Each row of a before or after table is a point. The points were changed in one or more steps. Then noise was added and the rows were shuffled. The steps act on columns, c1 being the first. What was done? A step turns or swaps two columns, mirrors them in a line or flattens them onto one, adds a multiple of one to another, or multiplies or shifts one. Angles are multiples of 10 degrees, from the lower column toward the higher: turns from -170 to 170, lines from 10 to 170 but not 90. Use the fewest steps. Two steps may share a column if one is a turn and the other turns, adds or multiplies; they go together, in the order done. Otherwise the lowest column goes first.
In the rows, 100 means zero.

Before (9 x 3):
[[149,136,113],
[85,100,100],
[113,135,113],
[127,108,141],
[61,106,54],
[97,113,114],
[139,87,112],
[98,34,116],
[135,77,98]]
After (9 x 3):
[[111,89,101],
[114,107,112],
[60,116,109],
[111,138,116],
[134,80,57],
[85,122,142],
[84,159,111],
[57,103,99],
[60,48,118]]
Steps: mirror c1 and c2 in the line at 70 degrees

Before:
[[68,94,104,93,124,138],
[92,93,80,58,77,117],
[80,95,161,69,100,67],
[99,65,105,70,126,77],
[109,72,101,58,120,161],
[99,80,78,68,122,95],
[98,101,74,149,107,153],
[94,78,78,167,127,75],
[59,130,81,80,103,102],
[47,74,109,69,53,78],
[103,85,131,68,110,146]]
After:
[[109,83,92,66,122,94],
[108,98,90,147,106,152],
[107,90,97,57,74,120],
[56,95,135,68,101,66],
[76,95,115,94,124,137],
[88,129,112,80,103,101],
[67,76,131,69,53,79],
[110,74,94,58,120,163],
[108,78,96,165,127,76],
[95,65,104,70,125,78],
[86,84,110,65,107,143]]
Steps: flatten c1 and c3 onto the line at 140 degrees

Before, 13 rows:
[[119,101,115,146,148,104,132,98,101],
[77,78,120,63,85,135,128,134,37],
[90,95,65,64,111,50,109,88,67],
[99,123,103,88,113,71,118,144,39],
[95,103,91,42,106,54,88,115,111],
[145,125,116,173,89,121,111,82,85],
[63,119,75,62,121,73,75,98,65],
[67,102,95,92,122,42,71,87,109],
[119,114,76,164,110,120,108,126,100],
[58,130,87,53,106,59,116,107,81],
[72,109,79,91,97,75,127,92,103],
[67,98,122,95,78,80,111,145,40],
[122,63,92,151,116,96,128,103,100]]
After, 13 rows:
[[134,70,114,90,85,128,146,78,36],
[107,135,90,74,106,63,142,58,81],
[91,123,84,110,97,87,127,72,102],
[125,79,83,155,110,90,66,119,100],
[144,121,114,102,77,100,112,67,41],
[145,125,101,102,113,72,120,98,40],
[88,157,97,77,122,88,84,67,109],
[98,95,110,156,149,99,94,118,101],
[116,144,94,46,106,88,129,94,111],
[97,123,83,55,121,77,105,62,64],
[88,151,76,79,110,96,130,90,66],
[83,75,111,163,89,80,61,145,85],
[104,111,93,156,115,136,89,122,100]]
Steps: swap c1 and c8; mirror c2 and c6 in the line at 130 degrees; multiply c3 by 0.7; turn c4 and c7 by -40 degrees

Before (9 x 11):
[[73,88,106,130,65,122,88,114,126,66,72],
[77,103,103,135,117,111,79,93,124,105,65],
[105,83,96,90,91,113,128,90,78,131,107],
[106,74,90,145,80,80,136,112,69,159,114],
[116,85,88,144,113,93,145,92,45,106,119],
[58,56,52,112,141,76,144,121,61,115,130],
[106,92,104,111,79,76,74,97,140,66,39],
[75,86,111,107,126,92,156,147,45,133,94],
[114,111,113,117,92,104,60,128,154,71,86]]
After, 9 rows:
[[46,88,81,143,91,93,144,91,125,109,119],
[134,131,121,117,129,104,60,128,63,105,85],
[132,97,104,133,111,110,79,92,114,96,64],
[72,36,83,145,76,81,136,112,96,92,114],
[99,64,24,113,82,75,143,118,167,132,129],
[126,126,106,111,110,74,75,98,64,124,39],
[74,64,117,106,74,91,157,148,155,94,95],
[80,65,95,88,87,114,128,89,101,99,107],
[138,124,109,130,75,123,89,114,76,129,73]]
Steps: turn c1 and c9 by -130 degrees; turn c5 and c9 by 50 degrees; mirror c2 and c10 in the line at 150 degrees; multiply c3 by 1.6

Before, 11 rows:
[[103,102,106,107,85,142,141,115,145,69,97,114,114,113],
[102,72,83,93,143,112,81,138,111,128,120,42,162,98],
[106,33,125,111,134,82,70,118,117,99,145,25,152,82],
[151,80,86,110,177,95,68,63,76,142,96,63,98,119],
[141,80,78,102,159,75,82,82,81,145,112,100,95,62],
[66,138,112,140,97,117,134,85,136,100,100,85,110,75],
[120,136,123,104,65,153,122,90,110,93,93,91,101,68],
[87,128,135,105,86,101,138,127,106,86,106,90,140,114],
[140,108,67,143,93,88,119,68,93,134,112,76,95,86],
[85,62,85,60,145,94,84,92,93,136,145,56,117,128],
[102,81,77,92,114,82,62,85,97,113,87,75,122,101]]
After, 11 rows:
[[104,106,100,106,74,126,143,119,141,66,99,136,116,110],
[86,127,134,101,78,109,137,127,105,86,104,92,139,114],
[102,69,85,90,145,143,83,136,110,129,119,60,164,103],
[89,61,83,61,124,127,82,91,96,133,147,62,117,127],
[148,77,88,109,166,122,69,62,75,143,100,72,96,113],
[144,78,74,105,190,80,78,82,80,146,112,85,94,62],
[106,34,123,112,146,133,65,114,117,99,147,29,146,82],
[64,141,113,139,116,124,130,85,137,99,102,98,110,77],
[121,136,128,105,87,144,122,87,109,97,91,125,98,68],
[140,109,68,144,101,105,118,71,90,131,115,74,99,91],
[106,80,79,91,116,98,62,87,97,115,83,66,122,99]]
Steps: add -0.7 times c14 to c5; turn c6 and c12 by 40 degrees

Before:
[[159,93,85,103,95,104,125,94,121,73,98,113,94,79,134,119,120,99,127,112],
[86,92,105,114,80,91,83,92,69,116,68,37,103,103,136,136,124,83,125,77],
[118,83,110,134,59,118,117,119,120,70,95,115,93,110,74,107,112,86,103,97],
[121,92,155,54,53,121,108,94,106,79,102,88,95,112,106,124,89,86,129,99],
[115,91,71,112,66,82,113,89,123,160,91,100,86,77,124,128,101,78,101,103],
[124,90,96,127,96,99,71,109,115,80,119,110,77,110,137,131,79,98,122,128],
[85,79,124,69,129,116,102,117,7,71,82,116,139,138,97,80,83,33,78,125],
[86,73,96,126,58,57,120,102,114,89,111,106,84,143,101,93,85,83,131,103]]
After (8 x 20):
[[118,81,106,132,118,59,117,140,121,70,86,85,102,110,78,103,112,85,104,98],
[128,92,97,128,99,98,74,118,112,79,158,84,121,109,138,131,79,101,129,129],
[87,79,125,67,116,131,102,137,4,73,44,98,57,136,99,80,84,31,71,125],
[121,93,154,53,122,53,113,87,106,82,107,115,105,111,106,125,87,86,137,100],
[114,89,71,113,83,68,113,78,121,165,72,96,108,80,124,128,100,77,100,106],
[89,74,93,128,54,60,115,102,115,87,135,88,113,144,103,93,82,85,136,104],
[161,91,82,105,105,97,124,86,122,77,96,87,100,82,139,119,122,102,134,111],
[88,92,106,114,96,80,89,83,69,116,2,157,117,104,135,135,123,83,131,70]]
Steps: swap c5 and c6; multiply c8 by 2; multiply c11 by 3; turn c12 and c13 by -160 degrees; multiply c19 by 1.3

Before, 11 rows:
[[90,104,110,106,80,81,90,76,131,106,131,130,94,86,91,87,98,95,89,88,100,73,92,86,104,161,120,80,121,111,86,90],
[115,56,132,125,125,59,79,92,120,53,137,159,72,83,136,63,116,129,77,150,82,27,108,71,101,93,58,62,74,103,56,54],
[143,102,106,105,68,152,154,95,120,136,44,110,129,155,105,110,117,57,113,82,109,145,123,115,97,83,91,109,90,50,97,108],
[133,141,97,83,98,146,99,125,131,152,46,77,135,154,90,100,68,76,114,84,124,131,101,131,121,72,54,140,59,61,125,131],
[119,87,99,126,92,97,77,49,99,91,105,100,125,135,123,103,111,72,91,80,124,99,98,113,79,85,142,93,73,109,134,81],
[167,120,74,147,29,142,112,153,120,140,45,143,104,118,90,100,83,76,136,104,134,109,88,137,131,37,35,110,62,56,123,80],
[95,62,119,86,113,44,80,98,96,58,136,143,59,74,126,55,121,102,91,74,87,82,80,110,74,130,102,59,69,148,38,65],
[122,135,94,87,77,145,108,121,81,104,81,90,160,138,101,114,119,42,107,119,129,129,91,128,124,87,79,107,104,87,108,84],
[123,93,96,87,91,100,124,86,70,149,101,60,139,105,127,139,87,52,97,95,95,104,143,152,112,97,140,92,90,100,114,119],
[128,120,113,101,81,170,92,86,102,107,76,66,91,110,82,142,87,64,84,80,113,112,125,113,111,99,106,111,84,121,69,104],
[87,104,116,112,100,53,101,95,93,67,113,124,40,89,118,62,143,69,42,101,94,40,94,90,80,121,110,58,76,109,101,91]]
After (11 x 32):
[[101,106,110,105,75,80,89,99,134,106,132,128,74,85,89,88,98,98,90,87,99,73,90,82,103,153,120,82,118,128,86,88],
[107,55,130,125,99,56,78,129,119,53,136,159,86,86,138,61,116,129,77,151,83,26,106,74,102,99,60,60,73,75,57,54],
[96,119,113,100,122,169,92,107,101,108,74,67,83,112,84,133,88,65,86,84,115,114,122,114,112,114,104,111,85,111,68,104],
[100,89,100,128,117,97,77,66,97,90,103,97,56,136,123,100,114,72,93,81,127,98,99,112,80,94,144,91,73,101,133,80],
[97,134,92,87,105,145,110,45,84,107,82,88,133,139,99,113,121,42,107,119,130,130,91,127,123,83,78,106,104,120,109,87],
[103,120,74,148,131,142,111,107,121,139,44,142,151,118,91,88,87,75,136,104,130,109,86,136,129,25,36,110,65,163,121,80],
[99,103,107,104,85,153,153,71,120,135,45,113,102,158,106,105,116,57,111,81,107,147,124,114,97,54,93,108,88,139,96,108],
[94,95,96,86,105,101,125,61,70,150,100,58,93,103,128,134,89,52,98,95,96,103,144,150,112,97,139,91,91,109,115,116],
[101,137,97,84,90,148,100,71,130,151,47,77,129,153,91,93,66,75,113,85,126,132,101,132,122,55,52,141,59,104,122,129],
[106,102,115,111,94,50,102,156,94,65,114,122,83,86,118,65,144,68,43,102,95,37,95,91,78,122,109,58,78,104,102,89],
[108,64,119,86,112,44,79,138,93,60,137,144,92,73,125,55,121,102,94,75,88,81,79,109,73,156,101,59,70,79,38,66]]
Steps: flatten c1 and c16 onto the line at 100 degrees; turn c26 and c30 by -40 degrees; turn c5 and c30 by -110 degrees; turn c8 and c13 by 80 degrees

Before:
[[77,104,133,111,135,120,96,90,97,152,150,106,62,90,128,82,74,90,98,58,86,43,139,141,48,148,119,114,136,102,88,112,118,136,102,123,76,132,110,144,131,79,71,117,135,57,112,163],
[91,95,108,100,117,114,79,147,61,149,122,85,133,114,112,86,92,75,67,125,58,68,76,103,85,131,106,115,125,47,62,93,90,136,150,116,127,85,110,122,90,146,104,133,66,89,109,123],
[71,111,85,94,68,104,135,65,87,82,141,155,103,80,74,51,77,109,52,86,123,76,76,93,113,62,91,127,119,115,54,116,146,97,95,67,50,160,118,106,125,126,140,93,92,98,124,126],
[131,94,94,128,125,116,125,97,85,123,79,141,131,123,129,117,107,84,95,114,71,27,129,104,100,126,71,103,56,72,60,113,122,59,74,111,109,110,95,143,94,145,91,60,70,116,99,100],
[124,65,68,62,143,84,108,91,137,117,124,80,77,49,56,92,62,111,124,90,141,92,75,86,94,78,89,91,122,39,123,156,76,71,120,114,109,119,110,90,77,123,129,89,119,127,127,160],
[98,66,83,73,73,116,117,121,145,99,97,124,129,88,85,44,86,144,126,78,101,107,89,163,79,88,75,152,92,43,108,86,136,136,139,102,79,92,105,83,62,101,87,75,110,107,97,94],
[78,125,99,96,83,137,130,106,70,126,144,103,107,56,129,53,100,111,86,142,120,94,88,163,102,81,82,76,58,109,70,86,94,100,89,148,121,117,111,111,140,90,83,114,72,118,143,99],
[151,115,124,126,117,93,104,101,93,116,80,94,88,52,140,62,105,90,51,80,61,96,84,149,108,131,158,137,76,91,67,133,69,74,107,72,45,163,118,69,134,137,56,96,58,99,110,96],
[147,125,129,95,76,91,162,145,87,84,79,147,115,110,76,112,131,79,90,123,142,95,109,102,100,77,114,111,53,110,100,94,98,78,118,124,114,105,122,113,120,97,127,107,140,125,118,104]]
After (9 x 48):
[[99,100,83,94,69,106,134,64,87,80,142,158,96,80,75,48,75,107,51,83,124,76,140,91,115,63,93,127,119,115,52,116,145,94,94,84,159,159,118,105,125,130,140,92,93,100,123,141],
[52,99,100,100,83,139,133,107,69,125,142,102,87,55,129,54,99,114,85,142,120,91,102,164,100,82,83,76,57,105,70,85,96,99,90,110,62,117,113,116,139,93,81,114,71,120,142,74],
[68,59,132,109,139,122,95,91,99,154,149,107,105,90,127,82,78,89,99,58,87,45,72,143,47,149,118,113,138,105,86,114,117,137,103,101,158,133,112,143,130,79,70,117,131,59,112,190],
[125,105,132,97,75,91,159,147,83,86,78,147,90,112,77,112,130,78,92,124,140,95,86,103,99,77,116,109,52,111,98,94,102,82,118,119,82,106,122,115,124,95,127,106,142,124,121,70],
[83,131,109,104,119,113,78,152,60,151,121,86,95,113,113,85,94,76,68,119,59,68,116,100,86,129,105,116,125,46,62,92,87,137,152,106,46,86,111,122,91,148,103,131,65,90,108,143],
[100,141,82,75,76,117,114,122,149,101,98,124,109,88,85,42,88,145,128,78,97,111,117,163,80,90,72,149,90,46,108,87,136,137,140,100,125,93,109,81,61,99,86,76,108,107,98,88],
[156,83,124,127,116,95,102,102,89,118,82,93,95,50,138,63,107,90,50,83,58,92,135,148,110,130,157,138,76,90,66,129,65,74,109,107,175,161,115,69,134,137,58,95,56,98,111,80],
[115,131,96,127,126,115,127,96,85,124,76,140,99,124,131,119,104,83,97,116,69,26,69,106,100,125,75,102,57,75,61,112,121,58,73,113,101,109,98,145,93,146,91,63,69,115,102,72],
[109,89,68,62,142,83,108,92,139,117,125,80,117,50,57,92,63,110,124,93,143,91,122,87,93,79,90,92,119,39,124,156,76,68,122,109,69,118,108,89,74,128,132,88,118,123,129,176]]
Steps: turn c1 and c36 by 40 degrees; multiply c36 by 0.4; turn c2 and c13 by -110 degrees; multiply c13 by 0.4; turn c23 and c37 by 160 degrees; multiply c37 by 1.6; add 0.7 times c29 to c48

Before (9 x 64):
[[73,119,89,100,60,85,118,110,109,85,92,92,110,106,70,119,133,138,126,83,87,159,27,63,109,88,116,121,103,107,133,99,107,143,130,102,139,83,49,104,128,81,87,78,91,138,130,109,130,63,107,140,92,95,137,28,106,66,111,98,130,91,85,97],
[92,58,127,119,117,47,122,84,114,70,87,119,112,79,138,128,141,77,96,69,120,100,90,128,101,108,128,95,85,102,88,75,83,103,81,112,59,67,152,76,82,32,113,83,105,98,98,85,103,103,95,88,113,95,99,100,93,128,100,109,107,128,82,98],
[97,65,142,127,79,28,101,79,89,91,92,135,129,127,132,96,85,77,112,64,135,87,107,122,104,118,122,113,108,49,90,72,87,122,76,78,46,80,142,107,79,74,107,89,119,74,72,90,91,128,105,115,108,107,101,155,92,75,93,127,95,129,93,109],
[86,140,90,116,81,93,133,110,103,99,86,80,106,81,51,105,150,114,118,79,93,125,47,89,82,96,91,109,86,109,120,90,58,113,113,118,126,89,77,88,115,95,85,101,83,104,91,121,108,99,100,99,112,102,128,49,129,84,81,53,113,107,67,91],
[89,69,126,106,91,62,139,80,112,85,94,169,122,101,153,129,89,95,68,50,113,80,93,134,126,84,135,116,111,75,81,95,100,100,94,89,53,85,161,108,83,65,120,89,93,71,86,84,111,114,62,118,95,111,42,116,130,119,88,129,78,137,90,106],
[64,128,105,93,77,95,117,116,82,96,69,80,108,84,53,97,105,133,139,90,67,123,74,104,123,92,107,111,120,105,136,110,104,126,95,123,157,92,91,96,102,101,93,98,123,122,112,119,120,104,124,118,104,112,157,60,123,85,132,91,98,66,65,100],
[97,124,66,91,81,108,95,103,109,83,70,81,128,92,69,133,131,135,127,99,105,141,28,84,97,105,114,91,96,134,91,117,91,114,112,121,105,77,80,118,114,81,83,97,96,128,95,74,111,113,105,118,111,90,139,46,117,77,69,94,156,107,79,119],
[131,109,155,97,85,110,76,124,92,92,107,88,103,114,91,74,103,102,71,81,100,138,107,79,77,61,114,92,53,101,63,96,96,77,89,74,80,101,121,103,176,154,117,51,67,89,65,151,107,87,92,89,76,96,78,97,100,142,98,25,102,44,46,172],
[82,101,129,119,85,85,73,138,116,106,114,71,81,117,107,86,94,120,75,91,70,113,104,77,75,60,116,107,60,94,90,80,68,81,104,80,90,113,118,92,149,143,115,90,94,76,61,134,111,118,64,64,92,49,73,111,110,143,113,43,123,77,44,159]]
After, 9 rows:
[[65,126,104,94,58,97,120,121,86,97,69,78,111,89,53,100,102,132,141,91,64,122,75,112,127,91,105,110,120,103,135,111,105,123,100,125,126,93,92,92,90,101,94,99,124,121,111,120,122,104,126,118,104,108,155,61,168,81,132,91,95,67,95,99],
[85,137,91,116,61,94,131,116,102,99,83,79,110,77,51,107,148,116,119,83,93,125,43,96,81,97,92,103,84,109,119,91,56,117,118,118,91,88,76,92,105,94,85,95,83,104,91,117,107,97,102,101,110,100,123,54,164,85,82,54,112,112,100,88],
[133,112,158,100,68,110,75,125,92,90,106,88,103,74,90,72,104,99,69,83,97,136,106,86,77,60,118,88,54,104,62,94,99,79,92,75,83,101,123,104,197,159,115,48,69,89,65,149,109,89,90,90,79,97,79,101,91,143,97,19,100,45,105,169],
[87,68,126,108,83,65,138,78,113,85,93,169,124,107,154,133,88,101,66,49,116,79,92,138,130,86,134,113,109,73,82,92,100,98,94,94,28,86,162,106,80,66,119,89,94,72,85,83,108,113,60,122,95,110,42,116,128,116,87,131,75,132,91,103],
[71,119,85,97,19,84,117,112,110,82,96,92,111,93,71,118,131,138,124,88,89,159,22,66,112,87,119,123,107,110,133,100,103,142,127,105,130,81,47,102,138,84,87,81,90,139,131,109,130,63,107,138,88,94,133,33,126,66,111,98,134,90,104,96],
[95,70,147,124,59,26,101,80,88,84,95,133,126,131,129,100,85,77,112,64,137,85,104,125,106,120,118,112,109,49,89,72,86,119,78,83,64,78,137,108,94,71,103,91,119,72,72,89,89,130,106,115,110,105,101,156,59,76,93,125,95,126,96,109],
[91,58,129,122,137,47,123,87,115,69,86,118,112,91,138,128,144,77,95,71,120,99,91,128,103,107,124,95,83,105,87,76,85,104,82,112,74,70,154,74,69,34,113,80,102,99,101,87,103,104,95,92,111,96,95,99,65,128,104,107,107,130,98,96],
[82,101,126,121,69,85,72,139,115,103,116,70,82,90,105,83,92,120,76,93,69,116,106,88,78,61,114,108,60,94,89,84,64,79,108,82,80,114,116,93,165,143,119,92,98,75,63,135,113,114,66,63,89,48,74,110,112,145,113,44,121,78,101,153],
[94,124,62,92,62,107,93,99,109,86,67,80,128,80,68,132,130,136,127,93,105,139,28,86,94,109,110,92,97,130,92,116,96,114,113,120,87,76,81,118,110,80,84,94,93,129,95,72,113,110,108,117,109,92,140,45,130,71,68,95,152,109,101,120]]
Steps: multiply c5 by 2; turn c14 and c41 by 30 degrees; multiply c41 by 1.3; flatten c24 and c63 onto the line at 170 degrees; multiply c57 by 2; turn c37 and c57 by 30 degrees
